Every row gives one point. To make a cloud, some directions were put in groups of two or more. Within a group, all points are equally far from the middle, so they leave a hole (a ring in 2 directions, a hollow ball in 3). The other directions are filled evenly. Then the cloud was stretched, turned, moved and blurred a little. How many holes are there, and how many directions does each take, smallest first?

Cloud (14 x 2):
[[-11.9  14.7]
 [-11.0  15.3]
 [-22.8  -6.3]
 [ 17.0 -16.8]
 [ 14.9  10.4]
 [ 15.6   9.4]
 [-22.1 -10.7]
 [-22.8   0.4]
 [ -8.8 -23.3]
 [-21.5 -12.2]
 [-14.3  13.2]
 [-19.6 -15.6]
 [  1.2  16.8]
 [-21.9 -11.0]]
Holes: 1 (2)

Cloud, 21 rows:
[[ 21.0   8.4  10.2]
 [ -4.0   1.8 -15.2]
 [ -2.3  18.3   6.3]
 [-24.6 -14.4   6.3]
 [  0.1 -12.1 -14.8]
 [ 27.9 -14.9  -7.5]
 [ -5.9  11.3  28.6]
 [ -4.8   0.6  30.7]
 [-13.3 -12.0  -4.9]
 [-11.8  -6.0  -9.5]
 [ -7.4 -11.4  25.4]
 [ 22.1  -6.7   7.1]
 [ 23.5 -11.0   2.2]
 [-33.3  -6.6   7.1]
 [ -5.6 -14.8  18.6]
 [-27.6   7.8   6.0]
 [-13.4  16.0  27.7]
 [-25.5  14.5  12.4]
 [-17.3  17.5  14.0]
 [ 21.8  14.6   4.5]
 [ 19.4  12.7   8.4]]
Holes: 1 (2)

Cloud, 28 rows:
[[ 10.8  24.6  15.6  15.9]
 [  1.5  -0.1  24.1 -15.6]
 [-23.2  16.5   4.6 -15.6]
 [ -8.1  -3.1 -13.2  19.2]
 [-24.5 -30.2   3.4  -7.9]
 [ -1.5 -22.1 -15.2  -3.5]
 [-21.0 -22.6 -14.1 -11.9]
 [-18.9   7.7  15.9  12.5]
 [  1.4 -21.0  22.6  -3.4]
 [-16.3  10.8  17.0  12.9]
 [-10.6   5.6   8.1  26.0]
 [ -5.7  26.9  -2.1 -20.3]
 [ -5.6  24.8   2.2 -23.3]
 [-23.3  -4.5  12.7  16.0]
 [-18.7  -0.6 -19.1  -1.5]
 [ -8.5 -31.4  17.1   1.2]
 [-10.9  -0.6 -16.7  12.4]
 [-20.9   5.1  14.4  12.5]
 [  0.4  23.3   2.1 -24.0]
 [ 11.9 -16.1  -8.6  -1.6]
 [ 11.9  23.3  -2.3 -15.2]
 [  3.6   5.9  27.5  -8.7]
 [  0.6 -21.8 -14.0   8.8]
 [ -7.1 -11.7  -4.7  26.7]
 [-29.8 -10.9   9.1   4.4]
 [ 19.6  -6.4  19.2  12.4]
 [ -7.6 -20.4   1.9  27.2]
 [  1.5  12.5  27.0  -8.2]]
Holes: 2 (2, 2)

Cloud, 52 rows:
[[  8.6  -7.3  12.7  18.3 -23.9   5.8]
 [-23.3   2.6  17.1 -11.8  -5.9 -12.6]
 [ 20.4   7.4   2.7  -6.6   7.5 -32.8]
 [ 15.7  -7.0 -16.8  11.4  13.4 -32.6]
 [ 31.6 -15.9  14.4  20.9  -6.5  -4.8]
 [  5.8  10.2  32.5  17.0 -20.0   9.4]
 [  2.9 -27.8   7.6  -8.4   3.9  14.9]
 [-13.2  14.5 -12.1  -8.3 -17.5  13.5]
 [  0.6  -6.9  24.6  12.6   8.8  21.7]
 [ 19.5 -13.7   6.3  26.5  25.1 -16.0]
 [ 25.2   3.6 -15.9 -10.8   6.8 -15.5]
 [ 22.2  -9.3   0.4  -8.6  10.4  12.6]
 [  0.6 -11.0 -22.0   4.4  -7.8   6.9]
 [-18.9 -14.2   5.9  11.9  -7.2   5.4]
 [ 40.8 -14.5   1.6  11.0  11.8  -1.2]
 [ -7.7 -14.0  -3.9 -29.7  -9.8  -9.7]
 [-19.4  21.3  -5.9 -10.4  -0.4  -7.7]
 [-14.2  -9.2 -25.2  -7.9  -7.1  -5.0]
 [-16.5  15.2  20.7 -12.8 -18.7  -4.0]
 [ 28.3 -17.7  21.3  12.6 -10.7  -6.7]
 [ 13.2 -21.1  28.3  29.9  -3.9   0.6]
 [  4.0  -5.4 -18.0   5.8  30.4  -3.1]
 [-17.2  -1.6   4.9  14.3   3.7  10.8]
 [-15.5  12.4  -2.8   5.5   9.6  -8.9]
 [ 16.8 -25.2 -19.1  12.7   7.9   3.0]
 [  1.4 -17.5  34.7   0.5 -18.8   1.7]
 [  1.4  -5.8 -10.9 -17.9 -17.7 -19.5]
 [ 13.4  13.0  32.2   9.7  -4.1   0.6]
 [  3.6   3.3  -6.9  -6.0  25.2 -28.6]
 [ 13.0  -7.9 -16.7   7.2   3.1  21.2]
 [ 15.3 -30.3  20.3   8.1 -11.1   6.9]
 [  5.7  -6.9  -8.7 -27.3  -2.3  -3.4]
 [-22.4  -8.7 -15.5 -12.1 -12.1 -10.0]
 [ -6.0  27.2  -4.5  -1.7  -6.1  10.0]
 [  0.1   6.4  24.6   9.3 -12.3  27.9]
 [-19.9   3.7 -13.0 -27.2 -12.1  -5.4]
 [  9.4  17.4  12.0  12.8 -12.4 -18.3]
 [ 28.2 -32.3  -8.2  11.0  20.3   4.2]
 [ -0.6   3.9  12.8 -14.9  -2.2  14.9]
 [-23.1 -14.2  14.9  -7.8  -3.3  -2.5]
 [-16.2   1.3   3.9 -25.1 -20.5  -0.4]
 [-17.2  -1.9 -15.3 -21.2 -17.8 -12.1]
 [ 27.3   7.4 -17.2  15.1  16.2  -0.4]
 [  5.6 -13.0 -15.6 -20.5  -2.4 -33.4]
 [ 10.3 -28.9  10.7   4.8  10.7 -34.2]
 [ -9.6 -15.4  26.7  -2.2  -4.2  15.8]
 [  7.9 -17.8   5.5   2.4  10.5  26.4]
 [-26.0   5.7   3.7  -7.8 -19.1 -15.8]
 [  5.9 -15.8  24.8  -4.9 -22.2  -1.9]
 [-12.4  -4.2 -10.7  -6.8 -20.4 -18.8]
 [ 32.5 -11.7  26.3  30.3   8.1  -3.1]
 [  1.3   0.0  22.8  26.1 -19.3  15.5]]
Holes: 2 (3, 3)

Cloud:
[[  6.1 -20.2  11.3  13.7 -28.9   4.5  12.7  -0.7]
 [ 22.7 -25.2  -0.9   5.9  -4.0  -1.4  18.5   0.1]
 [ -7.2   6.9 -15.7   7.0   2.6 -10.4  11.8   0.0]
 [ -1.6 -23.6 -17.9  -1.0   0.7   6.9  17.4 -14.2]
 [ -7.1 -22.5   2.6  13.3  18.6   9.0  -6.8  19.0]
 [ 13.8  27.4   8.4  14.8  -7.9  -7.5  -3.5   8.7]
 [ 15.7   6.2  -8.1  27.2 -12.6   6.1  23.4  12.2]
 [ 17.7 -21.4   7.6  21.3  -8.0  36.8   0.2   0.6]
 [ -5.0  -6.4 -16.8   5.3   3.1 -15.6   4.3  14.5]
 [ 19.8  20.7 -20.5  17.3  -5.5   0.5  28.3  26.9]
 [ -4.9  -5.2  -0.5   5.3  12.0  36.2  24.9  27.9]
 [ 10.7  10.4  -3.6  24.0  -7.5   9.1  22.1  25.4]
 [ 18.2   8.8   5.6  12.1 -18.6 -22.0  20.4  -7.0]
 [-15.3   3.3  -5.0  -2.8 -14.7  14.5  28.0   8.7]
 [ -8.6  19.8  -8.4   0.9   1.6  -1.8   9.3   0.1]
 [ -7.3   6.6  -2.2  17.0  -1.2  13.4  27.9  -9.3]
 [ 12.4  11.4 -15.7  10.9  18.0  17.9  12.8  39.4]
 [ 13.4 -20.7 -10.8  20.0  -0.9  21.2  13.2   8.0]
 [ -8.0 -21.1  28.0  15.6  -4.4  11.1 -18.8  -8.9]
 [ -1.3 -20.6  16.3  21.3 -24.5  20.2  11.2   8.1]
 [  6.8 -31.3   9.4  -5.7  -3.3  25.7   8.5   8.8]
 [ -0.6  12.1 -24.1  -9.2 -12.3 -10.8  41.6   2.1]
 [ 11.5 -34.6  11.8  24.4  -3.5  16.5  22.2 -18.6]
 [ -5.3 -16.0  19.7  -3.4  35.8   8.3  19.7  -1.3]
 [  0.7 -16.5   9.6  40.2 -28.1   9.3  14.9  -6.1]
 [  2.6 -23.7  -6.1 -23.9   3.3  19.5  11.8   3.6]
 [ 14.6 -11.1  -8.5  16.9  -9.8  23.1  11.9  -3.9]
 [ -3.8   2.1  30.6   0.9   2.5  22.5  11.7  10.1]
 [-10.9  -1.1  -8.6  30.7  -4.0 -11.8  24.8 -10.6]
 [ -6.7 -16.4   7.8  17.7  -1.9  -1.6 -12.7   9.5]
 [  2.0  -0.9  17.7   9.5  -5.8   1.7  40.5  -1.7]
 [ -3.4   7.7 -21.2   2.0  -3.6 -24.1  23.8 -14.6]
 [ -0.7  -7.5  -6.6   2.6  28.8  -6.2   8.3   3.7]
 [ -6.5  -9.9  13.6   4.4  17.7  48.5  21.0   8.4]
 [ 22.6 -23.7   8.3  20.5   9.7  -0.9  -8.1  -8.6]
 [-15.1 -36.3   1.4  39.8 -15.4   7.3   8.1 -16.9]
 [  4.4   9.7  -0.3  31.4  10.0   7.6  18.4  21.9]
 [  5.6  -5.7 -10.1  20.5   9.6  13.1 -12.8  15.6]
 [ 11.0 -24.4  -7.7 -12.8  -1.7  18.3  15.0  -0.6]
 [ -1.3   7.3 -18.2 -10.1  18.8   3.5   2.3  11.1]
 [  3.9   4.1  18.0   9.2 -19.3  17.8  18.8   7.6]
 [-27.2  -9.1   2.5  13.7  10.1   6.8  18.4  14.7]
 [ 15.7   1.5  12.3  -1.5  -5.1  15.9  -4.0   4.5]
 [  0.6 -11.9 -13.9   1.7  30.3  -1.4  10.0  -6.6]
 [-18.3   2.6  15.2  15.1  16.2  17.9  -5.8   5.4]
 [  0.6  -1.3 -15.9   7.2  20.7  20.7   1.1  27.8]
 [  9.1  -5.2  19.8  10.4 -22.3  24.6  -3.3  -4.6]
 [ 30.5 -14.6  -0.2  27.6   3.4  -1.7  19.4   3.2]
 [ 22.8  -6.8   1.9  33.8 -25.6 -23.6   8.9  -7.4]
 [ 14.5  10.9 -24.6  15.2   2.8   1.4  34.8  14.5]
 [ -0.4 -39.3  -3.4  -8.6   9.7  17.4  30.1  -3.6]
 [ 18.1 -11.2  -6.1   3.6 -29.9   2.4  10.9   8.1]
 [  2.6 -14.5   0.2  -8.4 -10.6  12.4 -15.9 -15.4]
 [ 25.8   0.8   3.4  29.8 -10.7 -17.4  12.1   0.3]
 [-27.9  -4.2  12.3  14.7  12.0  -4.4  16.1  11.1]
 [ -7.7  -5.2  -4.3 -11.1  20.6  21.4  31.0   3.8]
 [ -3.9  -3.2 -16.4 -14.4   1.5  -8.0  14.9  -7.7]
 [ -6.2 -32.3  -8.6  28.8 -10.8 -17.1  10.4   2.0]
 [ 21.6  -6.6  -2.1  17.0   3.5  -7.1  33.6  17.4]
 [ -1.9 -21.0  -5.1  11.2 -26.3   0.1  29.5 -10.5]
 [ -3.5 -25.9  -4.8  -1.0  -7.2  30.4   3.2  -5.5]
 [ 22.5  19.2 -21.3  32.1 -18.6 -25.1  11.5  10.2]
 [ 10.9 -21.9  13.3  24.0  -9.1  -6.4  -0.3  -1.4]
 [-13.1 -24.7  23.8   5.9  23.4  25.4  -5.0 -15.9]
 [ 25.0   3.9  -1.4  -1.7 -13.0  10.9   9.2   9.3]
 [-12.6  -6.9   4.7  10.8  -9.2  22.2   3.5 -19.1]
 [  3.0  14.7 -19.0  18.7 -14.4  -7.5  30.2 -10.4]
 [  1.0  11.8 -13.7 -15.5   7.8   0.6  -2.1   6.1]
 [ -2.6   1.8   7.0  12.4  -7.6  -3.8 -14.3   9.2]
 [ 19.1   6.7 -20.4  32.7   1.9 -16.8  33.7   9.2]
 [  7.9 -16.7  19.9  11.8  -1.2  24.2  12.0  12.7]
 [ 26.3  -6.7  -2.3  -6.4   4.8  16.3  -5.0  -7.6]
 [ -2.3 -20.3  26.2   8.7  29.6   5.3  23.7  11.3]]
Holes: 1 (3)
